Each row of a before or after table is a point. The points were changed in one or more steps. Then noise was added and the rows were shuffled. The steps act on how far a point lies along the listed directions, d1 being the first. Name the steps. A step turns or swaps two directions, mirrors them in a line or flattens them onto one, adds a multiple of one to another, or multiplies one. Angles are multiples of 10 degrees, from the lower direction toward the higher: turns from -170 to 170, lines from 10 to 170 but not 90. Use the fewest steps. Two steps may share a direction if one is a turn and the other turns, adds or multiplies; they go together, in the order done. Otherwise the lowest direction goes first.

Directions:
(1): [ 5.7 -2.4  3.6]
(2): [-2.3  3.3  5.9]
Before:
[[ 1.7  3.0  4.3]
 [-1.3  0.3 -7.3]
 [-1.0  3.8  9.6]
 [-8.4  0.1 -3.3]
 [ 6.7 -2.4  6.8]
 [ 2.6 -1.3 -7.6]
 [-1.8  2.2  0.3]
 [-5.7 -1.0 -3.5]
 [ 0.3  1.6  3.5]
 [ 0.1 -1.6  5.1]
 [ 3.2  0.5  6.7]]
After, 11 rows:
[[-1.5  2.1  1.2]
 [ 3.6 -4.5  2.7]
 [ 5.6 -2.3 -1.0]
 [ 1.7  0.4  1.9]
 [ 3.8 -1.1 -4.4]
 [-8.4  3.8 -3.2]
 [-5.5  3.6 -0.3]
 [-4.7  0.2  1.0]
 [-1.7  4.3  0.6]
 [-4.4  4.3  4.4]
 [ 5.1 -5.6  5.2]]
Steps: multiply d1 by -1; multiply d2 by 0.7

Directions:
(1): [ 3.4 -2.8 -6.4  1.7 -1.0 -0.5 -5.6 -6.3]
(2): [ 4.3  2.4 -2.4 -6.4  3.2 -2.3 -4.4  5.6]
(3): [-8.5 -0.8 -3.4  1.3  5.3 -4.3 -1.7  0.7]
(4): [-0.5  4.3  1.5 -5.1  5.1  1.7  1.7 -7.6]
(5): [-4.5  6.6  0.5 -0.6 -5.6  2.4 -5.9 -0.1]
Before (10 x 8):
[[-1.5  1.6  1.6 -0.5 -0.5  1.2  1.8  3.9]
 [ 0.6  1.7  3.9 -0.5  0.0  0.8  4.4  1.2]
 [-3.5  1.3  0.2  1.3 -0.3 -2.0 -2.2  5.7]
 [ 0.1  1.1  4.0 -1.2  1.2  1.4  3.9  0.5]
 [-6.5  0.5 -0.6  0.0  1.4 -3.0 -1.6  2.4]
 [ 3.4 -0.4  3.5  0.2 -0.5  1.8  1.7 -0.1]
 [-6.6  1.8 -1.3  1.6  2.9 -2.2 -1.9  2.9]
 [-5.7  3.0  1.3 -0.9 -1.4  0.0 -2.5  2.7]
 [-4.2  2.4 -1.1 -2.7  2.9 -2.0 -0.6  4.7]
 [ 2.9  2.4  2.2 -2.0  0.6  1.8  2.1 -0.5]]
After, 10 rows:
[[ 11.7  -1.7   4.4   0.3  -4.8   5.0   1.9  -1.8]
 [-15.8  -1.3  -6.6   2.5   6.8  -8.4  -5.4   2.1]
 [  7.9  -2.6  -0.6   2.0  -4.5   1.5   0.5  -2.1]
 [ -9.1   0.6  -3.5   1.1   0.1  -2.7  -6.6   1.5]
 [-17.4  -0.2  -7.9   4.3   9.1  -8.1  -6.2   2.9]
 [ 10.0   1.2   1.1  -0.9  -4.9   4.2  -0.3  -2.9]
 [-11.4   1.6  -7.8   0.7   3.9  -5.8  -8.6   3.3]
 [  1.1  -1.1  -3.0   1.7  -2.9   0.9  -2.3   1.4]
 [ -9.1   1.1  -3.9   3.0   1.6  -4.7  -5.9   5.0]
 [  6.5  -3.0  -1.3   1.5  -2.6   1.8  -0.3  -2.7]]
Steps: mirror d1 and d4 in the line at 70 degrees; add 1 times d2 to d5; multiply d3 by 3

Directions:
(1): [ 5.3  3.1 -5.0  2.7  2.0 -0.2 -8.3 -5.8 -2.9  1.0 -1.1]
(2): [ 5.7 -1.7 -3.7 -0.3 -0.3 -7.1  6.3 -3.2  2.2 -5.4 -1.8]
(3): [ 5.9 -3.8  7.4  1.6 -4.2 -4.9 -3.3  2.3 -3.4  1.1  3.2]
(4): [ 1.3 -1.8  1.9 -8.1 -1.7  1.3  2.5 -5.6 -3.7  5.7 -4.9]
(5): [-4.1 -9.0  1.2 -1.4  5.7 -2.0 -4.0 -4.6  3.0 -1.3  1.9]
Before (8 x 11):
[[ 3.7 -1.0  3.7 -2.0 -1.3 -1.5 -3.0 -2.6 -1.5  2.7 -2.6]
 [-1.0 -6.5  6.1 -3.9 -3.5 -4.3  6.0 -0.7  1.4  0.1  0.2]
 [ 1.8 -1.7 -2.5  2.1  1.1 -0.7 -2.9 -5.7 -2.6  0.0 -0.9]
 [-4.2  0.2  1.3 -2.8 -0.2  3.8 -1.1 -0.2 -0.3  3.6 -0.7]
 [-4.2 -6.4  5.0 -2.2 -1.2 -4.1  6.5  3.8  2.8 -3.1  1.0]
 [-3.2 -0.6  3.2  2.3  1.6 -0.6 -2.5  3.3  0.1  0.3  1.8]
 [ 4.0  6.5 -4.5  4.7  0.5 -0.8  0.0  4.1  0.8 -2.8 -0.9]
 [-0.9  0.3  1.3 -1.2  0.0 -0.1  0.0 -2.0 -1.0  0.7 -0.3]]
After:
[[-13.9  -6.1  12.0  -3.1  -3.5   2.2   7.9   9.9   5.2   0.5   4.1]
 [ -1.2   3.5  -1.6   1.9   2.3   4.0  -8.1  -1.9  -0.3   2.4  -2.6]
 [ -3.8  -1.0  -0.6   1.1   2.6  -2.1   3.3   2.3   3.2  -3.5  -1.0]
 [  4.7   0.5  -4.7   5.1   2.1   0.8 -10.8  -9.0  -5.2   1.8  -0.9]
 [-13.9 -10.3  12.9  -4.7  -3.1  -1.3  13.7  13.5   5.8  -2.4   3.7]
 [ -3.7  -0.7  -1.1  -4.1   0.0   1.2   4.1  -0.6   2.3  -0.2  -3.1]
 [ 10.2   4.0  -3.4   4.6  -0.9  -3.0  -3.0   1.1  -3.5  -0.8  -0.7]
 [ -2.0   1.6   0.4  -1.1   0.5   1.0  -0.6  -1.8  -0.4   0.2  -0.2]]
Steps: multiply d1 by 2.5; turn d3 and d4 by -50 degrees; turn d2 and d3 by 110 degrees
